Rows are points. Each copy is the shape, with its points in the same order, turned, moved and blurred by noise. Some copies are also mirrored. Which?
In the rows, zero is written as 128.

Shape (7 x 3):
[[139 144 108]
 [162 109 128]
 [144  86 120]
 [119 132 117]
 [ 69  99 135]
 [116 121 138]
 [132 196 129]]
Copy 1 (7 x 3):
[[136 113 130]
 [145 154 113]
 [125 154  90]
 [111 118 128]
 [ 54 134 110]
 [100 140 129]
 [133  97 186]]
Copy 1 is: mirrored
Copy 2 (7 x 3):
[[117 145 109]
 [123  95  94]
 [119  85 128]
 [121 135 127]
 [147 134 184]
 [141 134 135]
 [144 188  86]]
Copy 2 is: only turned
Copy 3 (7 x 3):
[[109 148 112]
 [116 105 113]
 [120 101 148]
 [129 151 125]
 [173 150 172]
 [146 137 124]
 [134 180  62]]
Copy 3 is: only turned
Copy 4 (7 x 3):
[[114 103 117]
 [147  82 143]
 [172  79 124]
 [135 117 109]
 [184 149  88]
 [151 123 124]
 [ 77 140 132]]
Copy 4 is: mirrored

Shape (10 x 4):
[[136 101 136  97]
 [141 115  89 160]
 [129 155 102 136]
 [154 128 128 154]
 [120 101  99  86]
 [133 146 112 139]
 [150  91 112 180]
 [123  74 198 162]
 [158 117 123 169]
 [142 141 117 142]]
Copy 1 (10 x 4):
[[132 103  89 150]
 [135 117 171 152]
 [100 143 148 139]
 [145 148 143 151]
 [111  75 111 162]
 [114 139 139 143]
 [173 119 166 151]
 [208 124  96  90]
 [157 145 154 145]
 [119 135 140 143]]
Copy 1 is: only turned
Copy 2 (10 x 4):
[[ 96 119 143 108]
 [130 129  86 147]
 [161 126 117 127]
 [129 137 126 159]
 [107 105 115  83]
 [152 132 121 134]
 [103 150  88 168]
 [ 66 200 152 149]
 [122 143 112 168]
 [145 131 125 144]]
Copy 2 is: only turned
Copy 3 (10 x 4):
[[152 129 116 175]
 [100 169 102 129]
 [116 153 147 120]
 [ 96 123 117 138]
 [166 164 126 166]
 [113 139 138 125]
 [ 87 143  72 133]
 [134  65  58 135]
 [ 82 130  97 132]
 [106 134 133 127]]
Copy 3 is: only turned

Shape (9 x 6):
[[161 125 132 156  80 166]
 [156 103 139 148 100 120]
 [113 133 153  91 129 124]
 [139 118 152 116 104  85]
 [109 147  62 136 152 157]
 [140 168  84 135 167 163]
 [ 99 132 156 127 145 114]
 [182  78 117 153 108 146]
 [121 116 131 110 128 121]]
Copy 1 (9 x 6):
[[149 124 105 101  78 103]
 [153 119 120 119  93 152]
 [150 148  99 148 160 137]
 [155 152 129 146 118 169]
 [ 99  80 111 168 136  75]
 [106  91 135 132 156  67]
 [115 135 101 137 159 158]
 [175  80 118 109  80 134]
 [149 124 105 153 141 143]]
Copy 1 is: mirrored
Copy 2 (9 x 6):
[[142 108 150 194  92 107]
 [121 103 147 143  84 115]
 [108 147 165 116 142 136]
 [109 111 176  97 108 104]
 [168 165  93 149 144  97]
 [184 145  96 148 149 140]
 [ 88 130 135 107 145 123]
 [137 122 134 159  46 120]
 [114 144 146 120 124 117]]
Copy 2 is: only turned

Shape (11 x 8):
[[ 91 147 156 135 110 127 132  74]
 [ 98 128 128 139 117 144  92  72]
 [148 129 138  98 116 131 119 141]
 [143 144 100 156 142 108 162 159]
 [163 126  98 144 123 141 137 105]
 [146 102  96 179 161 117 185 116]
 [122 133 112  69 110 150 136 125]
 [141 131 109 155  96 130 167 144]
 [164 156  90 137 124 107 162 125]
 [139 149 173  94 114 150 154 129]
 [147 118 155  43  82 118 127 134]]
Copy 1 (11 x 8):
[[162 148 128 149 145 127 114 163]
 [148 144 125 146 148 159 149 158]
 [113 114 116  98 111 131  96 131]
 [131 138  84 103 120  72 143  88]
 [129 135  84 106 149 139 149  99]
 [175 148  95 108 160  93 163  50]
 [ 97 106 115 139 148 126  87 124]
 [142 113  72 112 131  91 133 113]
 [108 161  72  98 141  92 131  97]
 [142 137 103 129 100 126  63 126]
 [108  98 131  91 131 131  51 144]]
Copy 1 is: only turned
Copy 2 (11 x 8):
[[122 166 115  99 135 126 145  67]
 [123 118 110 127 113 112 157  66]
 [117 137 118 154 136 120 113 138]
 [128 121 176  94 135 151 109 151]
 [101  99 153 117 143 103 105 118]
 [133 111 195  61 135  97 115 134]
 [104 141 122 169 165 123 157 141]
 [115 106 135  89 166 144 100 144]
 [116 119 186 123 161 142 104 123]
 [ 96 180 110 129 152 122 101 134]
 [134 166  93 185 188 117 119 144]]
Copy 2 is: only turned

Shape (12 x 9):
[[149 108 120 155 104 124 133 179 127]
 [ 96  96 147 158  86 134 130  94  97]
 [ 97 108 155 204 129 131 121 166 114]
 [ 97 101 125 115 123  86  87 106 175]
 [ 99 127  87 150 168  92 116 161 150]
 [155 109  96 137 135 112 145 105 175]
 [103 106 169 123 148 143 143 100 117]
 [163 127 112 140 137 141 112 133 169]
 [ 99 165 112 179 127 149 162 126 122]
 [ 89 141 159 132 150 150 157 129 169]
 [ 99 111 100 150 142 154 125 143  95]
 [158 169 100 129 137  92 118 112 156]]
Copy 1 (12 x 9):
[[ 90 103 121 165 112  95 139 119  92]
 [146 160 124 135 173 121 167 128 106]
 [159 134 100 164 108  82 139 134  75]
 [115 147  79 134 112 169 128 147 163]
 [140 108 109 175  66 111 108 129 159]
 [ 96 111 144 116 113 118 116 161 165]
 [142 175 133 100 120 116 116 106 112]
 [103  90 128 113  93 131 116 149 121]
 [176 119 178 164 121 115 115 136 105]
 [138 168 154 132  87 136  92 140  99]
 [155 120 141 148  98 108 159  96 123]
 [117  75 134 132 130 143  76 133 161]]
Copy 1 is: only turned
Copy 2 (12 x 9):
[[107 105  80 154 102 103 133 124 110]
 [115  72 110  96 155  84 107  89 142]
 [ 95  91  39 142 138 118 102  93 153]
 [151 155 122 116 170 111  63 125 104]
 [134 130  90 160 126 172  78 105  99]
 [137 139 109  96 131 144 133 131  79]
 [111 107 133  93 152 135 110 118 171]
 [128 165 103 128 122 128 141 112 107]
 [ 82  93 100 130 148 157 137  62 109]
 [ 67 138 117 114 167 160 108 116 138]
 [109  95 107 125  96 138  96  74 135]
 [158 144 130 148 154 149 147 107  85]]
Copy 2 is: only turned
